Each row is a point. The window is the flat piece filled in between its corners: a triangle in 3 columns, a solid with four corners in 4, and so on. A path goes straight from each point to the next, and from the last back to the first. After which points does the path pass through the window?
(in the rows, 128 means zero)

Window (3 x 3):
[[160 112 177]
 [129 114 110]
 [ 52 177  70]]
Path:
(1): [ 40 115 104]
(2): [117 147  80]
(3): [ 90 205  75]
(4): [ 59 157 105]
(5): [ 88 137 144]
(6): [153 145 135]
(7): [183 156 176]
(8): [107  65 154]
(9): [ 58 115 102]
(10): [108 196  99]
(11): [167 161 103]
(12): [150  41 224]
(13): [ 86 106 183]
(14): [193 147 115]
(15): [112 193 111]
(16): [ 70 115 103]
Through the window after points: 7, 9, 13, 15

Window:
[[ 93  62 135 215 168 165]
 [ 96 113 210 113 123 124]
 [ 92 107 144  75 127 124]
 [192 155 109 123 127  90]
 [151 137 136  98 111 172]
 [ 94 117 123 133 211 126]]
Path:
(1): [ 99  46 179 120 191 105]
(2): [159  95 159  99 139 134]
(3): [107 138 125  99 120 132]
(4): [108 136 132 140 151 144]
(5): [139  59 104  80 189 103]
(6): [126  69 178 114 165 123]
(7): [ 84 177 199 126  81 125]
(8): [ 79 115 152 180 123 166]
(9): [102  62 157  88 209 121]
(10): [106  49 204 120 140 125]
(11): [ 99 146 189 117 122 127]
(12): [ 54 122 143 149 106 141]
(13): [147 115 127 110 249 122]
(14): [118  87 139  69 148 163]
(15): [ 88 131 145 124 114 102]
(16): [ 82 145 114 140 154 168]
Through the window after points: 2, 6, 10, 12, 14

Window:
[[148 139  81  70  78  93 157 105]
 [ 72 164  88  17 171  70  83  95]
 [138 130  88 152  38 176 124 147]
 [109 143 148  74 118 132 187 146]
 [150 103  94  35 100 114  52 130]
 [127 140 129 111  32 108 108 149]
 [142 168 179 168 131 128 179 116]
 [ 72  91 166 215 156  79 191  98]]
Path:
(1): [206 138  70 108 113  93 133 182]
(2): [131 139  65 189 176  94  86 156]
(3): [110 143 171  68  12 142 194 115]
(4): [113 165 162 105 108 127 128 110]
(5): [144 110  62  97 180  67 153 134]
(6): [157 140  90 135  64 118 124 166]
(7): [107 128 117 124  63 172 136 119]
(8): [100 138 187 122 125 164 156  95]
(9): [137 158 133 128 118  97 167 139]
(10): [141 152  95 108 112  83  96 141]
(11): [ 59 104 183   7  99 126 203  77]
(12): [ 80 147 150  98  99 134 138 100]
Through the window after points: 4, 6, 8, 12
